Rows are points. Each copy is the shape, with its points in the same order, turned, moved and blurred by noise. Some copies are also mirrored. Which?
(in the rows, 128 means zero)

Shape, 7 rows:
[[161 122 142]
 [180 150 128]
 [101 168 122]
 [172  83 122]
 [159 168 105]
 [ 80 167  82]
 [124  78 178]]
Copy 1:
[[110 155 150]
 [108 181 141]
 [150 140  88]
 [ 61 136 152]
 [113 182 110]
 [139 128  49]
 [101  92 180]]
Copy 1 is: mirrored
Copy 2 (7 x 3):
[[131 101 151]
 [149 137 163]
 [135 137  83]
 [150  67 170]
 [164 147 134]
 [172 128  55]
 [ 80  67 139]]
Copy 2 is: only turned
Copy 3 (7 x 3):
[[137 170 123]
 [140 170  87]
 [163  98 111]
 [ 92 174 136]
 [141 139  73]
 [141  62 105]
 [140 168 192]]
Copy 3 is: mirrored
Copy 4:
[[144 124 118]
 [122 144  93]
 [ 90 154 170]
 [145  80 105]
 [ 90 151 107]
 [ 48 134 171]
 [178  96 165]]
Copy 4 is: only turned

Shape:
[[ 85  91 148  76 146 146]
 [131  61 157 150  81 162]
 [161 152  85 138  84 114]
 [100 132 139 119 177 120]
 [193 146  99 136 107  81]
 [ 94  67 176 126  61 167]
 [129  74 122 152  80 188]
 [ 81 146 143 127 154 117]
 [123 127  91 157 152  76]
 [134 122  87 121  97  90]]
Copy 1, 10 rows:
[[ 81 170 163  85 121 151]
 [130 165 177 150  58 188]
 [182  73 142 129 111 149]
 [107 160 120 116 151 127]
 [193  82 166 154 137 116]
 [126 182 181 109  62 217]
 [124 132 152 140  38 181]
 [121 159 108 107 156 155]
 [127  98 123 163 168 141]
 [144  80 166 125 136 160]]
Copy 1 is: mirrored
Copy 2, 10 rows:
[[101  80 112 162  82  93]
 [169 141 150 169  58 135]
 [176 115 132 132 170 170]
 [ 94 120 104 136 138  85]
 [181 120 130  78 169 151]
 [134 123 159 189  37 156]
 [187 133 134 201  81 137]
 [ 78 125 115 148 141 105]
 [138 124 153 118 178  92]
 [154  91 155 124 153 141]]
Copy 2 is: mirrored
Copy 3:
[[116  81 125  85 167 163]
 [140  53  84 104 110  89]
 [162 169  89 145  97 113]
 [106 126 165 111 165 127]
 [183 190 108 122 119  86]
 [148  23  80 122 125 117]
 [115  73  73 105  83 103]
 [111 112 158 146 161 134]
 [110 173 123 139 164  82]
 [146 159  80 134 145 115]]
Copy 3 is: mirrored

Shape (15 x 9):
[[ 85 123 161 117 166  67 108 116 174]
 [196 153 120 151 131 102 111 141 175]
 [165 122 116 139  81 140 103 165  91]
 [130  74 178  97 194 182 170 106 117]
 [105 124 176 128 141 175 121 132 114]
 [128  98 187 165 165 102 116 111 183]
 [186 190  99 134  99  86 119 173  83]
 [124  93 152 140 184 108 137  82 159]
 [134  91 148 135 159  90 161  85 158]
 [198 169 122 111 115 153  80 149 118]
 [114 139 110 147 132 107 139 157 171]
 [104  96 179 105 130 181 140  58 113]
 [152 169  92 195 178  79 118  90 153]
 [112 118 205 136 160 110 190 100 178]
 [110 113 188 128 129 154 101 147  69]]
Copy 1:
[[116 137 137 169 146 143  86 168 193]
 [158 124  96 218 110 122 135 124 112]
 [135 147 115 126 119 147 130 103  54]
 [144  88 236 115 159  80 114 133 132]
 [100 127 177 120 161 117 119  91 122]
 [102 117 175 205 116 129  91 143 162]
 [146 183  58 148 131 114 169 143  63]
 [127 111 174 172 130  90  72 158 158]
 [142 118 169 161  96  92  86 169 160]
 [175 149 106 173 157 124 141  81  70]
 [118  98  90 149 113 130 124 140 146]
 [127 142 209 103 136  85  71  82 143]
 [106 126  76 213 125  59  82 163 119]
 [107 119 194 160 102  87 132 142 205]
 [ 93 161 183 114 167 140 120 110  88]]
Copy 1 is: only turned
Copy 2 (15 x 9):
[[141 198 138 149  91 147  97 144 118]
 [156 108 130 166 171 156 141 164 158]
 [101  53  97 135 138 117 146 150 121]
 [141 154 192  62 100 101 184  88 115]
 [104 131 136  99  89 129 190 137 105]
 [163 159 163 170  94 170 147 116 117]
 [121  86  42 133 186 115 130 167 158]
 [142 177 176 142 124 143 137  89 121]
 [150 169 171 159 128 112 130  92 133]
 [125  76 108 100 188 143 158 186 119]
 [109 132 134 163 107 141 131 158 178]
 [ 92 162 177 111 117  90 191 114  59]
 [117 174 114 179 190 183 140 104 172]
 [174 197 167 162  81 108 178 122 134]
 [107 110  93  91  79 121 171 125  75]]
Copy 2 is: mirrored
Copy 3, 15 rows:
[[ 55  72 139 133  67 118 143 144 141]
 [138 137 158 122  77 105 130 179  64]
 [157 161 155  73 146 112 146 116  99]
 [118 121 104 139 157 194 171 199 190]
 [142 123 156 133 133 156 169 130 169]
 [105  64 133 155  97 112 187 175 120]
 [127 211 148  70  77 110 130 104  67]
 [ 91  88  95 154 111 132 151 177 132]
 [ 98  86  79 124  95 129 149 178 126]
 [149 174 191 110 117 150 121 140  76]
 [129 124 141 113  73  79 129 156 143]
 [146  81 105 136 151 203 148 132 169]
 [114 146  98 186  71  77 120 142  75]
 [122  74  96 132  53 152 190 183 162]
 [120 136 159 112 154 160 196 100 153]]
Copy 3 is: mirrored

Shape (16 x 12):
[[169 161 137 123 169 145  90 154 167 125  98 139]
 [128 133 151 104 117 110 111 141 168 101 158  64]
 [134 196 139 139 135  98 107 139  86 178  97 134]
 [162  85 136 128  64  69 164 110 136 140 171  86]
 [107 189 129 102  60 118 175 113 173  93 125 106]
 [ 96 101 129  71 162  68  89  78 117 163 135 126]
 [151 172  96 109 146 157 102 102 101  80 151 115]
 [105 184 153 126 153 173 128 144 137 170 195 135]
 [181  94 134  78  70 107 179  93 136 105  95 147]
 [ 84 162 147 140 101  80 102  84 131 104 110 152]
 [153  99 104  71 160  69 115 174 108  88 123 106]
 [107 164  70 157 125 146 149 123 184 154 169  91]
 [189  88 133 140  72  88  80 153 165 187 146 165]
 [145 173 159 161  88 138 189  97 134 129 158 111]
 [175  81  90  64 142 172  95 140  96 119  88 114]
 [193 149 107  62 167 156 121 122  95 166 168  98]]
Copy 1, 16 rows:
[[129 148 136 101 103 109  89 126 144 113 185 174]
 [168 124 110  95 107 128 114 153 106 117  83 164]
 [132 195 155 133  86  98 127  58 127 126 137 128]
 [141 101 100 120 153 134 133 102 141 173  29 127]
 [ 86 115 112  94 146 122 111  95  60  78  63 148]
 [174 143 140 211  91 166 126 108 136 116  95 173]
 [134 135 122 153 143  78 142 141  80 111 162 164]
 [136 125 220  87 106 112 176 114 119 106 135 166]
 [ 86 107  73 145 177 180 106  88 126 144 107 124]
 [132 163 150 167 131 107 104 109 125  52  78 115]
 [163 130 120 164  94 135  63 146  99 185 137 134]
 [ 92  88 150 110  87  60 144 115 115 109  72 197]
 [177  86 127 113 146 113  93  65 220 144 115 128]
 [ 85 135 139  85 156 106 166 105 113 120  73 131]
 [139  98  70 168  91 135 128 128 117 155 209 137]
 [157 131 133 144 116 120 174 103 102 185 175 202]]
Copy 1 is: mirrored
Copy 2:
[[165 142 107 104 155  91 152  94 179 126  67 132]
 [130 162 139 122  86  91 192 103 179 135 131 191]
 [ 84  83 131  77 155  94 115  93 148 170  90 143]
 [ 83 133 143 134  75 133 131  81 197 101 199 186]
 [ 81 101 128 168  93  57 194 141 149  97 139 149]
 [ 84 184  93  88 130 161 124 153 150 175 138 181]
 [172 129 125 139 141  73 119 129 112 136 114 193]
 [128 100 158 116 139 157 187  96 102 119  64 178]
 [ 81 165 117 186 113  93  93 119 194  82 154 129]
 [ 76 141 104 106 158  79 168 121 116 149 168 132]
 [134 190 156  72 112  83 101 157 203 124 123 181]
 [164  57 126 123  94 142 194 137 150 117 139 161]
 [103 127 119 106 190 156 143  57 241 100 157 166]
 [ 99  87 141 158  86 102 154  66 115  97 139 145]
 [173 175 150 164 151 113  75 144 209 160  98 160]
 [149 126 128 138 113 141  82 114 160 135  60 225]]
Copy 2 is: only turned

Shape, 17 rows:
[[142 127 145 179 156 143 167  45  54 155 190 151]
 [142 135 177 176 174 179 147  51  68 171 197 136]
 [ 79 113 121 106  72  83 169 125  90 139 139 102]
 [125 174 145 174  95 155 171 178 108 111 113 115]
 [ 89  96 144 111 114 143 126 142 106  90  94  92]
 [137 137 158 121 140 152 100 114 157 167 143 124]
 [222 155 150 157 153 178 128  60  82 170 198 124]
 [ 80  84 139 109  87 106 117 166 130  70 162 103]
 [122 161  71 180  54 130 129 106 111 103 118 159]
 [ 95 117 129  96 100 136  83 138 141 127  89 126]
 [139 151  80 184 135 132 163 133 149 118 117 151]
 [136 174 128 117 166 175 186  85  65 114 183 128]
 [ 94 134 153  98 120 120  74 173 124 132 129 164]
 [156 115 156 102 181 123  70 120 125 181 152 126]
 [120 146 183 101 145 135  96  86 171 151 157 136]
 [104 143 125 132 155 158  67 109 133 183 179 102]
 [114 183 107 184 110  77 127  88  94  94 124 116]]
Copy 1:
[[208  76 144 140  95 134 172 123 166 144  79  37]
 [226  87 152 164 108 151 153 100 150 103  87  43]
 [115 161 128 109 129 163 183 217 159 167 118 107]
 [107  72 152 108 133 183 183 169 105 101 114 145]
 [102 141 118 106 150 143 120 201 160  93 123 136]
 [169 138 128 151  94 150 116 113 105 112 135 132]
 [170  89 134 195  47 127 158  84 116 111 101  48]
 [116 166 117 121 138 136 126 229 128 133  63 160]
 [119  76  73  75  82 142 204 151 122 162  91 150]
 [120 159  88 115 129 137 125 164 134 124 153 174]
 [101  69 132  80  92 171 143 115 119 159  88 137]
 [143 118 158 141 147 138 189  93 143  99  61  53]
 [153 142 120 147 151 120 135 158 118 143 134 199]
 [167 148 147 185 109 115  78 104 116 136 149 118]
 [191 182 152 125  94 132 133 114 110 101 128 143]
 [184 147  97 148 135 131 110 118  75 134 133  88]
 [131  79 132  64  99  84 191 171 117 146 109 114]]
Copy 1 is: mirrored
Copy 2 (17 x 12):
[[203  45  90 121  98  76 148 168 172 118 121 179]
 [189  26  61  87  96  86 139 177 138 124 113 163]
 [124  82 165 174 180 151 166 108 142 152 183 162]
 [ 96  89 100 125 160 186 131  93 170  61 127 149]
 [ 86  89 107 190 123 161 144 104  91 134 137 132]
 [126 102  82  81  98 155 114 130 101 154 137 117]
 [213  45  63  76 125 134 124 195 159 122  96 105]
 [113 131 113 170 166 160 195  71  87 145 139 133]
 [128 140 120 161 145 187 131 144 197 128  73 171]
 [ 75 133 120 147 122 195 130 124  81 158 140 140]
 [121 154 115 137 108 135 110 129 185  79 106 127]
 [168  28 143 121 131 104 145 153 135  76  81 128]
 [126 141 124 111 123 192 141 123  49 130 141 157]
 [166 110  95  89  96 133 107 167  54 155 161 111]
 [142  99 114  61  94 148 124 108  85 176 120 134]
 [116 108  88  74 157 109 113 176  75 166 109 141]
 [154 118 120 170 155 133  83 103 162 127  91 184]]
Copy 2 is: only turned
